Each row is a point. The ring and each string are closed loops that go straight from each point to the next, and from the last back to the first. Before rounding, they use only three directions, however many columns there are. Count how often each string passes through the ring. Passing back the other way cancels.
(in the rows, 128 means zero)

Ring:
[[185 150 151 116]
 [149 177 158 114]
 [108 172 133 117]
 [ 99 148 107 120]
 [120 115  84 125]
 [161 100  89 125]
 [191 117 122 120]]
String (14 x 4):
[[ 89 162 156  99]
 [ 77 167 141 105]
 [103 142 130 108]
 [125 145 117 119]
 [123 164  95 136]
 [ 90 161  96 128]
 [ 65 153 114 112]
 [102 141 131 106]
 [127 145 127 115]
 [130 180 120 130]
 [115 215 139 129]
 [105 192 162 109]
 [111 149 157  98]
 [128 148 136 111]]
Times through: 2

Ring (6 x 9):
[[198 146 157 127 120 135 123 116 139]
 [150 168 142 109 130 125 129 107 157]
 [ 97 149 138 118 162 110 150 109 149]
 [ 94 110 137 137 174 108 162 120 121]
 [124  85 136 149 165 115 159 130  98]
 [195 101 155 148 133 132 135 129 106]]
String (14 x 9):
[[ 98 109 104 122 154 113 155 126 109]
 [ 84 116 110 121 162 109 159 122 118]
 [114 126 126 124 153 115 149 119 126]
 [118 134 151 131 162 114 150 113 140]
 [108 147 176 136 178 109 154 105 158]
 [ 73 154 152 122 181 102 159 103 161]
 [ 69 138 108 110 163 106 157 114 136]
 [106 125 116 119 151 114 151 120 123]
 [130 122 128 126 146 119 146 121 122]
 [ 81 104 106 126 165 108 163 126 108]
 [ 72  87 133 147 190 102 174 126 105]
 [ 95  89 159 158 192 104 171 123 112]
 [124 108 161 149 172 113 157 120 123]
 [125 115 131 131 153 117 150 122 118]]
Times through: 0
String, 14 rows:
[[161  60 163 174 168 120 159 137  83]
 [170  93 176 162 160 123 149 126 110]
 [162 117 166 146 153 123 143 120 126]
 [209  95 198 171 152 131 140 125 113]
 [220  92 172 160 132 137 133 131 101]
 [210  97 146 146 121 137 130 133  98]
 [179 105 124 132 123 132 134 131 101]
 [154 116 131 130 137 125 140 125 115]
 [177 113 176 152 151 126 141 121 123]
 [189  89 184 168 156 127 145 127 107]
 [172  69 157 166 156 125 152 136  86]
 [146  57 121 156 153 121 157 143  69]
 [133  70 111 145 150 120 156 139  77]
 [140  61 131 158 160 119 160 139  76]]
Times through: 1

Ring (10 x 14):
[[163 120 109 123 127 131 113 128 138 142 130 121 116 119]
 [164 152 122 126 127 135 115 124 145 146 126 123 130 122]
 [152 173 146 130 125 134 124 121 148 148 125 126 156 130]
 [127 170 163 130 123 130 137 125 140 145 126 131 173 138]
 [101 148 165 127 123 126 147 132 125 136 127 136 175 142]
 [ 88 118 159 123 123 122 151 138 114 130 130 137 168 142]
 [ 90  78 148 122 122 115 149 142 107 128 137 133 153 138]
 [109  52 135 122 121 110 140 141 110 132 143 125 135 133]
 [134  55 120 122 122 113 127 137 119 137 142 120 119 125]
 [151  78 110 122 125 121 119 133 127 139 138 119 112 121]]
String, 18 rows:
[[167 194 133 128 128 142 116 119 154 149 120 126 145 125]
 [159 195 158 134 124 134 124 116 158 155 125 124 168 133]
 [131 188 151 127 127 139 133 125 141 141 120 134 165 135]
 [118 144 135 122 127 134 135 134 125 132 123 135 148 132]
 [124 127 163 130 120 119 139 127 134 146 136 126 167 138]
 [105 126 179 131 119 115 149 129 129 144 137 129 183 145]
 [111 114 151 125 123 121 141 134 122 136 133 130 158 137]
 [ 91 112 136 118 127 128 146 143 108 123 126 139 148 135]
 [ 74  75 138 116 125 120 153 149  96 118 132 140 146 138]
 [ 98  33 153 125 117 100 148 141 107 135 150 123 149 139]
 [128  59 152 129 117 104 136 132 125 146 149 117 147 134]
 [127  97 134 124 123 121 132 134 124 137 135 126 138 130]
 [128  82 111 118 126 125 127 139 117 130 133 127 117 124]
 [151  68  96 118 126 123 116 136 122 134 136 120  99 117]
 [177  79 106 125 123 119 108 127 139 148 141 111 105 116]
 [163 108 128 128 122 121 117 125 142 149 138 116 130 124]
 [145 128 126 124 126 129 124 129 134 140 129 125 134 126]
 [148 167 108 119 132 146 118 131 135 133 116 133 124 121]]
Times through: 2
String (26 x 14):
[[132 211 163 130 126 140 135 121 147 145 118 135 178 138]
 [119 195 167 129 125 136 141 125 140 142 120 136 182 140]
 [107 164 144 122 128 138 141 134 124 130 119 140 159 135]
 [115 135 142 123 126 129 138 134 124 134 127 134 152 134]
 [121 117 166 131 119 115 141 128 132 146 138 125 168 139]
 [ 81 124 180 128 120 117 158 136 117 135 133 136 187 148]
 [ 57 117 161 119 125 125 164 147  98 118 125 147 174 146]
 [ 72 106 141 116 127 128 154 147  99 117 125 144 154 139]
 [ 93  99 137 119 126 124 145 143 107 124 129 137 146 135]
 [109  95 139 122 124 121 140 138 116 132 134 130 145 134]
 [123  81 151 128 119 111 137 132 125 143 143 122 150 135]
 [112  33 146 126 117 101 141 138 112 138 151 119 141 135]
 [114   7 130 122 118  99 137 142 106 134 153 118 124 130]
 [117  42 106 116 125 117 130 145 105 125 139 126 108 123]
 [124  97 117 119 127 127 130 138 118 130 130 130 125 126]
 [136  93 128 124 123 120 128 133 126 139 136 123 132 127]
 [156  75 132 129 120 111 121 127 135 149 145 113 129 126]
 [163  85 123 127 121 116 116 127 138 149 142 114 122 123]
 [161 101 126 127 122 120 117 126 139 148 138 116 127 123]
 [180 117 116 128 124 126 108 122 148 151 135 114 118 118]
 [191 158  96 123 130 143 100 122 152 147 123 120 106 112]
 [165 170 106 121 131 146 111 126 143 139 118 128 120 118]
 [139 146 124 122 128 136 125 130 133 137 124 130 136 126]
 [142 124 147 129 122 121 129 126 138 147 135 122 150 132]
 [158 161 158 134 121 125 125 118 153 156 133 120 163 133]
 [155 197 168 136 122 132 128 115 159 157 127 124 177 136]]
Times through: 4

Ring (8 x 14):
[[141  61 136 153 148 138  93 128 115 129 132  88 147  87]
 [110  96 130 145 148 132 113 138 121 125 143  98 132 109]
 [ 88 140 126 130 136 121 134 132 120 122 152 118 112 131]
 [ 72 187 127 107 115 104 152 112 118 120 158 150  90 158]
 [ 75 159 133 106 120  98 135 107 129 119 151 163 103 162]
 [ 91 112 138 117 133 104 112 111 135 121 142 154 124 146]
 [118  73 142 132 140 115  93 113 130 124 132 133 141 121]
 [149  54 141 149 142 134  86 117 114 130 128  97 150  87]]
String (32 x 14):
[[ 37 130 133 105 146  87 125 129 162 112 152 186 115 190]
 [ 42 103 133 117 159  95 115 142 165 113 150 171 127 178]
 [ 40 148 132 102 137  87 133 124 154 113 155 185 107 189]
 [ 71 212 132  88  95  88 156  87 115 119 157 179  79 174]
 [ 98 199 133  99  93 101 150  85 101 124 152 154  85 148]
 [ 95 155 133 114 117 109 134 107 116 123 149 142 105 141]
 [ 68 117 130 125 149 109 122 137 143 118 150 143 122 152]
 [ 41 141 125 120 151 104 137 147 151 114 158 152 111 171]
 [ 61 207 123 106 114 104 163 118 117 119 163 148  82 163]
 [ 62 175 122 119 131 112 152 134 125 118 161 134  96 154]
 [ 53  88 123 144 178 122 117 173 157 115 152 120 136 146]
 [ 94 110 130 134 144 121 119 134 128 122 146 119 125 127]
 [115 136 134 124 120 119 125 107 109 126 144 123 113 121]
 [133 168 131 125 102 127 139  98  86 130 147 105  99 105]
 [122 111 128 147 139 139 120 134 107 127 144  85 125  97]
 [100  41 127 167 183 143  95 172 141 122 140  80 157 101]
 [ 91  33 129 163 188 137  90 173 151 120 139  92 160 111]
 [ 95  31 127 169 190 143  91 178 147 121 140  80 161 103]
 [122 114 129 145 137 136 121 131 107 127 144  89 124  99]
 [135 176 133 118  95 122 140  88  83 130 146 114  96 109]
 [111 128 134 127 125 119 122 112 113 125 144 123 117 122]
 [ 85  98 129 139 155 123 115 145 136 120 146 117 131 130]
 [107 132 133 125 125 118 124 113 114 124 145 125 115 125]
 [120 200 132 108  88 113 151  84  86 128 151 131  85 126]
 [110 223 130 100  82 108 162  80  85 127 155 139  75 136]
 [101 187 131 108 101 109 147  95 102 124 152 140  91 139]
 [ 77 127 131 123 140 110 125 129 135 119 149 141 117 147]
 [ 47 145 128 113 142  99 135 134 148 115 156 163 109 173]
 [ 72 122 132 121 142 107 122 129 140 118 148 148 120 153]
 [109 153 135 115 111 112 131  99 108 125 146 136 105 131]
 [105 186 135 102  95 103 143  84 102 125 149 151  91 142]
 [ 85 212 135  87  87  89 154  76 108 121 154 177  79 167]]
Times through: 0

Ring, 7 rows:
[[119 164  93 186 131 152  96 107 108 145 142 108 120 190]
 [142 180  90 176 104 147 108 125 109 159 112 105 135 167]
 [166 135 119 121 117 116 137 150 140 159  95 136 146  92]
 [163 102 134  90 135 103 145 154 158 151  98 157 139  59]
 [138 104 127  96 138 113 127 135 155 144 111 155 117  76]
 [114 118 114 131 147 131 107 114 137 137 136 140 105 128]
 [108 137 104 168 151 145  97 103 119 136 154 123 108 174]]
String, 29 rows:
[[125 116 118 139 155 128 115 120 135 137 141 138 118 134]
 [108 101 123 153 185 131 107 106 132 124 172 140 110 159]
 [ 91 124 107 184 179 149  89  89 116 123 184 123 100 202]
 [103 173  84 190 125 161  83  96 104 144 145 103 105 202]
 [121 171  89 171 113 151  96 111 112 151 124 109 115 171]
 [132 121 118 145 153 128 118 123 132 140 139 135 126 137]
 [125 131 112 172 161 137 110 114 120 137 156 124 126 173]
 [128 152 102 182 143 144 106 114 112 144 146 113 129 182]
 [131 231  61 218  73 173  86 110  83 168 108  74 130 220]
 [140 230  63 197  59 167  93 119  91 174  89  80 131 192]
 [143 175  92 161  99 143 110 128 116 161 104 110 131 150]
 [142 123 120 138 146 124 124 131 135 144 129 136 132 125]
 [162 145 113 147 124 125 131 143 128 156 110 125 149 126]
 [176 171 103 141  88 127 134 153 125 171  78 117 156 111]
 [174 178  98 131  73 128 131 153 128 175  65 118 149 100]
 [147 153 104 134 106 131 119 135 131 158  98 126 130 116]
 [155 105 132 114 149 110 138 144 148 146 118 150 139  90]
 [161  80 146  98 167  98 149 150 160 140 124 163 143  70]
 [155  92 138 101 155 104 142 146 155 143 119 157 137  76]
 [165  69 152  72 162  89 155 158 172 142 110 174 140  38]
 [164  94 138  64 126  96 148 159 170 154  83 167 132  26]
 [150 123 119  89 109 114 130 145 154 157  85 150 123  61]
 [141 123 118 112 126 121 123 135 145 150 107 143 122  93]
 [137 107 125 114 147 117 126 132 147 142 123 149 122  98]
 [135 115 121 124 145 122 122 129 142 143 126 143 123 111]
 [125  84 134 104 169 113 124 125 155 132 140 160 112  93]
 [109 110 116 114 145 128 106 113 145 136 132 148  96 110]
 [104 148  96 137 116 145  92 106 129 145 121 127  93 138]
 [127 146 103 142 121 137 108 120 128 149 118 126 116 135]]
Times through: 5
String:
[[158 145 111 114 100 121 129 146 140 162  84 134 135  87]
 [179 110 134  71 111  96 154 167 165 162  70 160 146  27]
 [170  76 149  66 149  88 157 162 173 148  97 173 142  28]
 [160  64 153  72 167  89 153 155 172 139 116 176 136  40]
 [142 105 128 118 152 115 129 134 146 142 127 148 128 102]
 [142 122 119 112 128 120 125 135 145 149 108 144 123  93]
 [138 132 112 113 116 124 120 133 142 152 101 140 119  95]
 [137 112 123 125 149 120 124 130 142 142 128 144 125 111]
 [132  89 134 110 167 113 127 129 152 134 137 156 119  97]
 [127  93 131 115 166 116 123 125 149 134 140 153 116 105]
 [130 127 114 132 137 128 115 124 136 144 125 136 118 122]
 [117 154  96 142 111 143  99 114 126 150 115 124 105 138]
 [ 95 145  95 153 131 150  87  97 123 139 139 124  90 161]
 [ 91 115 111 159 172 143  92  93 126 125 171 133  94 173]
 [110 108 119 153 175 133 107 107 131 128 165 137 111 157]
 [129 115 120 141 158 126 117 122 135 137 143 138 123 135]
 [118 160  94 166 123 148  98 110 116 147 130 115 114 167]
 [100 191  74 207 115 170  77  92  94 147 144  92 106 222]
 [104 176  84 210 136 164  83  94  96 141 158  97 113 225]
 [116 160  95 198 145 154  95 103 104 141 157 106 122 206]
 [120 190  80 212 119 164  90 103  93 151 142  91 125 220]
 [132 153 102 177 139 142 109 118 114 146 140 114 131 175]
 [138 143 108 159 137 134 115 125 123 147 131 123 132 151]
 [140 166  96 159 108 141 111 126 118 157 110 114 130 149]
 [150 212  75 178  67 155 105 129 102 173  85  92 137 165]
 [161 201  84 170  74 146 115 138 108 173  83  98 147 151]
 [164 148 112 145 119 124 132 145 128 158 105 125 150 122]
 [154 110 129 128 153 114 135 140 142 144 127 143 141 109]
 [144 138 111 134 124 127 121 133 133 152 112 131 130 118]
 [153 105 131 119 153 111 137 142 146 144 124 148 139  98]
 [147 132 116 126 127 123 126 137 138 152 110 136 132 108]]
Times through: 4
